Each row is a point. Each copy is the shape, with its points in the same order, turned, moved and blurred by noise. Say if it was mirrored as well.

Shape:
[[ -6 -12  15]
 [ 20  15  17]
 [-20   2 -60]
 [ -2 -60  16]
 [-23  57  15]
 [ 15  10  13]
 [ 38  41   5]
 [ 27  45   4]]
Copy 1:
[[-15 -13  21]
 [ -9  22  34]
 [ 51 -15 -18]
 [-16 -57  43]
 [-23  45 -17]
 [ -8  15  31]
 [  9  49  39]
 [  7  49  26]]
Copy 1 is: only turned
Copy 2 (8 x 3):
[[-14 -12   6]
 [ 20 -20   9]
 [ -3  54 -25]
 [-50 -28 -20]
 [ 23  17  50]
 [  5 -19   8]
 [ 55 -17  11]
 [ 44  -7  15]]
Copy 2 is: only turned
Copy 3 (8 x 3):
[[ -2 -19   6]
 [ 18   3 -16]
 [-58  31  18]
 [-24 -59  -7]
 [ 35  35  33]
 [ 12   1 -10]
 [ 26  35 -31]
 [ 26  37 -19]]
Copy 3 is: only turned

Shape:
[[ 18   3  -8 -26  -5  -7]
 [ 22  10  12 -13  55  -9]
 [-27  -9 -21   7  30   2]
 [ -4  -5  16  20 -20   3]
 [ 23  29  28 -21  59 -28]
 [-43  -6  29   5  -3  15]
 [  5  13   1 -20  20  14]
 [-15 -22   5  -6 -27  10]
 [-49  -7  18  33  19  12]
 [-30  22 -17  13  22  16]
 [  9  14  -3 -27   6 -28]]
Copy 1:
[[-17   3 -11 -13  -2  10]
 [-27  39  32  -3  12  23]
 [-19  10  26  40  11 -24]
 [ 33   4   7  16 -24  -1]
 [-42  53  33  -5  -8  44]
 [ 16 -17  35  31 -38   6]
 [-17  -1  18   8  10  23]
 [ 15 -22   9   3 -21 -14]
 [ 17   1  47  52 -21  -8]
 [ -6   0  15  50  11   5]
 [-25  15  -6  -2 -16  11]]
Copy 1 is: only turned
Copy 2:
[[ 21  34  -9  -9   0  12]
 [ 12  37   8  20  50 -11]
 [  4   0 -39   4  32 -19]
 [  0  -2 -11  12 -26 -19]
 [-10  60  24  13  50 -12]
 [-15  20 -43  25 -14 -41]
 [ 11  36 -25  19  17   4]
 [ 19   9 -30   1 -32 -22]
 [-24  -8 -39  34   7 -48]
 [-19   0 -47  24  27   0]
 [ -3  37  -2 -20  13   4]]
Copy 2 is: mirrored

Shape (13 x 8):
[[ -7  -8  -8  -2 -16  13  20  17]
 [  3  -6  -5   5   0   4  22  -6]
 [ -9   0   5  38  14 -18  -5  -3]
 [ 12  -9 -12   1  16 -34   9   2]
 [ -4   7 -10  -2 -18   8 -60  -6]
 [ -7  -2  -7  20 -18 -16  10  -3]
 [ 15  -2 -15   0  -6  12 -22  17]
 [  3  -8 -13   9  11   4  16   3]
 [ 12  -8 -12   0  16  -4 -10   8]
 [ 31  14  -4   3  12 -12  22  -6]
 [-11  43  16   9  12   7  11  -1]
 [  9  -5  29  -1  14  13  15  15]
 [  9   1 -12  11 -30 -10   1   9]]
Copy 1:
[[  7  -6  22  -2  -5 -27  21  -2]
 [ 17 -13   1  -4  -4 -13  14   8]
 [ 17  -2  17  19 -20  14 -27   5]
 [ 25  -7 -14   4  10 -17 -23  -3]
 [-47  21  11 -15  -7   8 -16   6]
 [ 18   2   8  -6 -29  -8  -3 -11]
 [-18   9  14  -8   3 -24  -9  17]
 [ 14 -17   3   7  -3 -18   1  13]
 [ -2  -8   3   4  13 -17 -18  15]
 [ 31   8 -20   3   3 -15   1  24]
 [ 11  24  -2  38  -9  10  20  12]
 [ 24   5  27   7  23   1  15  18]
 [  7  18  13 -12 -22 -24   0  -4]]
Copy 1 is: only turned
Copy 2, 13 rows:
[[ 22   8  -3 -21   7   6   7   6]
 [  6   4  -6  -2  -6  12  16   4]
 [ -9 -27  16  11   7   0  18 -24]
 [  3  -1  -8  24   0 -26  25  -5]
 [  1   6  25   8  -9  -9 -49 -32]
 [ 19 -10  19  -2  -7  -5  18  -9]
 [ 10  20  -2   2  16  -2 -17 -24]
 [  5   0 -16   1   5   3  19 -10]
 [  0   4 -13  16  10  -9  -1 -14]
 [-13  25  -7  12  -4  -4  36  -6]
 [-38   2  11 -30  -4  -4  16  -6]
 [-19   8  -2   0  25  13   7  17]
 [ 26  17  24  -3   0 -10  10 -14]]
Copy 2 is: mirrored
Copy 3:
[[ 17  -9   0 -10 -34   8   7   2]
 [ 15 -12   7  -7  -4   3   0 -14]
 [ 10 -16 -20  27  11  13 -28 -12]
 [ 28 -27   8  19  14 -12  -7   9]
 [-57 -10 -18  17  -2   5   7  27]
 [  5  -9  -7  12 -15 -13 -16 -17]
 [-11 -21  -8  10  -8  12  23  21]
 [ 21 -23  -1  -3  -6  11  -1  -1]
 [  6 -24  -2   7  11  14   9  19]
 [ 30  -8   2   9  27  -5  19 -10]
 [ 11  32 -21  -1  15  13  -2   0]
 [ 23  12  14  13  -1  33   2   5]
 [  1 -14 -10  23 -23 -13  11  -5]]
Copy 3 is: mirrored

Shape (12 x 9):
[[ 17   6   1   2 -15  -9  -1   8 -22]
 [ 13  -6   9   1  12  14  -3  40  -9]
 [  3 -17  14 -31  -4  29 -30  -7 -14]
 [ 18  16  23 -16  47 -28   3 -24  11]
 [ -9  29  24 -23  29 -49 -16  -9  24]
 [  7 -10  16  22 -19  27  11  19  -6]
 [-11  -8   9  22   6 -13  10   3 -23]
 [ -9  -8 -14 -12 -15   3  18   8  -7]
 [-13  -7  -5  -5 -15   4   8  15 -16]
 [  7 -34  -7   4 -23  -3  -3  22   9]
 [  1   0  -9 -11  -9  22 -21   4   9]
 [ -4  -9 -31  14  -4 -11 -14  18  14]]
Copy 1:
[[ -2   9 -15  24 -11   2 -12   6   1]
 [ -8  26  24  22 -24  -9  11  -1  -4]
 [ 15  -4  30  15   7 -38 -10  24  11]
 [  6   4   3  -9  15  18  18  49 -44]
 [-22  -2  10 -14  19  40   4  60 -19]
 [  4  25   1  -3 -24 -17  -4 -22   8]
 [-26  11 -14   1   1 -12  -3  -8 -20]
 [-11 -10 -11  11 -11 -13  16  -1  15]
 [-19   1  -8  13  -9 -15   5  -4  16]
 [-14 -14   7   5 -44 -15  -8  -3   8]
 [ 12 -12  27   9  -2  -2  -4   3  18]
 [-22 -27  14  13 -22  15  -2 -11  -2]]
Copy 1 is: mirrored
Copy 2:
[[  6  -2   7  -7  17  20   8   2  -3]
 [ 24 -20  22  15   5   5  -2  26  17]
 [ 23 -22  25 -22 -36   1  24  -5  10]
 [ 10  23   3 -27   9 -40 -32  -9  18]
 [-10  38  26 -10  16 -53  -9 -17  12]
 [  2 -12  -3  12 -13  28  11  33  12]
 [-23 -20   2  -4  11   5 -10  16   0]
 [ -4 -21  -9  13   4   8  20 -10  15]
 [ -7 -25   8  10   5  14  17  -3  12]
 [ 11 -22  -8  21   0  -3  31  18 -14]
 [ 17  -8  13  14 -25   5  13  -9   2]
 [  5 -12   4  38   3  -5   2  -4 -22]]
Copy 2 is: mirrored
Copy 3 (12 x 9):
[[ 14 -14  -6  19  16  -1 -14  14 -15]
 [ 23 -10 -15  20  -9  27 -19 -19 -22]
 [ 12 -15   7 -33  -5   2  16 -16 -29]
 [-23 -13   7  11   1  53  20  34   8]
 [-45 -15  16   7 -21  39 -11  33  13]
 [ 46  15 -13  17  -5  -1 -11  -9  -9]
 [ 10  14  15  29  18   9  -6  -3   1]
 [  3 -11 -16  13   7 -16  -2 -15   7]
 [  9  -3  -6  20   3 -10  -9 -18  -3]
 [ 26 -10 -16  -6  13  -2 -26 -18  14]
 [  0   1 -20 -21  -7   1  -6  -5 -16]
 [-11   9 -22   2  19   9 -34 -12   1]]
Copy 3 is: only turned
Copy 4 (12 x 9):
[[ -8 -12  13 -15 -13  14   3 -18   8]
 [  9  10  -5 -33   9  -2 -12 -11  29]
 [  2  12  33   9  28  -8   0 -32  12]
 [  3 -16  19   7  -9 -24  18  43 -11]
 [-10  15  13  29 -32 -26  14  39  -3]
 [ 22   9  -4 -32  -2  29   9 -37  -1]
 [  3  -6  -3 -19 -18  -3 -20 -18 -23]
 [-14 -11 -17   1   3   4   3 -30  -3]
 [-13   5  -9  -3   3   2  -4 -33  -1]
 [ 17  -5 -16   9   1  19 -11 -32  19]
 [ -9  18   2  11  22  20   6 -13  12]
 [ -9   5 -26  11   0  26 -21  -2  18]]
Copy 4 is: mirrored

Shape (16 x 12):
[[-15   1  22  19 -35 -15 -22  -1  -7 -17 -24  -4]
 [  4  -4  10   4 -13  14  -8  15 -20 -16  -2 -15]
 [-37  -7 -12   0  14 -15   0  -2  21  -8 -16  11]
 [ 10   0 -16 -37  18 -17   1  39 -10 -21   0  -7]
 [ -1   3 -15 -11 -33  -2  -4 -22  19  -8  -5  -1]
 [  4   0 -19  -2  23   0 -17   0   1 -30   0   4]
 [  7  -5 -25 -13  21 -13  -5 -21 -21 -10 -21  46]
 [  7  -2 -13 -14  20 -11   4  -5  -7 -22 -35  -4]
 [-27   0  53   6  19 -12  -6 -17  -8 -18  10  -4]
 [ 10  15 -24   7 -13  58 -12 -20 -15 -18 -11   7]
 [-11  21 -27  16  25 -17   5 -15 -23  -3 -17  34]
 [ 14 -13  -3   9 -12  11  -1  17 -14 -18 -18   1]
 [ -1   7  14  13  19 -10   2  -7  40  -8   9   1]
 [ -4  -5 -24 -60  17  -8 -48 -12 -20  36  -6 -12]
 [ -2 -14 -28  -6   4 -10  -7   0 -15   0   6 -11]
 [  6   4 -16   5   4  -8  -1   5  -9 -16  12  -6]]
Copy 1, 16 rows:
[[ -7 -23 -24 -21  -5 -23  17 -13 -43 -16  18   4]
 [  9  -6 -30 -16   5  12  10   1 -18  -1   8  -9]
 [-26 -22   4  18 -16 -30  10  -7 -10  14 -12 -11]
 [  5   3 -32   8   7  12  16 -10  -1  24 -48  12]
 [  0  12  -4  17  14 -30   6 -16 -17  -1  23   6]
 [-23  -3 -21   4  11   1 -15 -13 -15  28 -13  -7]
 [-33 -10  10 -13  43 -25  -4   6 -14  31 -26   7]
 [-26   9  -2   0   5   3   9   6 -29  19 -22  12]
 [  6 -19  -4 -25 -23 -17 -26  -6 -37 -16 -25 -34]
 [-24  23  -9 -17  40  10   6  -6  -8  14  39 -29]
 [-40  -9   9 -34  10 -30  -3   0   5  33 -15   5]
 [-10  -8 -31  -8  17   6  15  16 -15   2   7   3]
 [-20  -3 -11  17 -19 -19 -32  -8  -2 -17 -10  -8]
 [ 18 -21  42   7  35  24   9 -51 -11  22 -23  16]
 [ 10 -13  -3   1   6   1   0  -5  -5  32  -1  11]
 [  0  -1 -23  -7   0  -5  -9  -5  -1  22  -3   5]]
Copy 1 is: only turned
Copy 2, 16 rows:
[[ 27   1 -10  -8 -28  11  -8 -30 -14   8 -27   1]
 [ 15  -4  -3 -14   5   9   9  -2  -3   3  -3 -18]
 [-29  -2   4   9 -25  -3 -27   9 -18   8 -13  20]
 [-22  -5  25  14  -2  -1  33  24  18   6 -15  -9]
 [-16  -1 -28  14 -17  -7   4 -31  -6   4   9   6]
 [-11  -2   8  -1   1 -30  -9   7  18   1  -7   2]
 [ -2   5  13  42   4 -26 -23   2  15  38   0  14]
 [-23  16  10  18   9  -8  -9  -4   7  17 -26  -8]
 [  4 -32  28 -26  13  12 -20 -22 -14   2 -20  31]
 [  9  24 -37 -17  23 -33  -4  -6  -1  25  25  -8]
 [  0  -8   9  33   4 -44 -24   9 -19  35 -16   9]
 [ 14  15   2   4  -2   1  -3  -1  -1   3   2 -26]
 [-19  -9  13   4   2 -15 -14 -13 -21 -35  -5  24]
 [-18 -26 -43  32  17  18  12  26  40  25 -22  36]
 [-12 -26 -12  18   0  -5  -5  12   6   9  -5 -14]
 [ -5 -18   1   6  -2 -20   4   1  -1  -2  -3 -13]]
Copy 2 is: mirrored
Copy 3, 16 rows:
[[ 11   4   3   8   7  19 -11 -23   9  42 -21 -25]
 [ 14  17  19   7 -26   5 -12 -16  -4  11 -15 -14]
 [ -8  -9   2   7  19  14  19  -7  20  -8  18 -25]
 [-18  16   5   2 -46  14   1  18  25 -23 -18 -14]
 [-14 -17  -7 -15   2   6  -4 -16  10  25  -5   6]
 [ -2  12  -4  -8 -16  36  10  -4  -2 -17   2  -7]
 [-24 -23 -26  23  -4  39  -6   9 -20 -17   4  -4]
 [  4 -20 -10   4 -23  20  16   5   3 -14 -12 -24]
 [ 19  35 -14  43   5  -3  28 -15  -1  16   0  -6]
 [  9 -16  31 -10 -23  32 -12 -25 -43   9   4  21]
 [ -3 -12  -9  23  15  41  -2  30 -13  -8  21 -13]
 [ 11   1  13   3 -25  18 -25 -17  -4   1 -10 -21]
 [ 21  19 -15  -3  22  -1  15  -8  27 -12   3  11]
 [-57   2   0 -10   4   1  33  25 -33 -10 -43 -10]
 [-17  11  -4 -15 -14   4  -4  10 -12  -4   5 -19]
 [  4  22  -5  -5 -15  16  -7   7  -2   1   6  -7]]
Copy 3 is: only turned
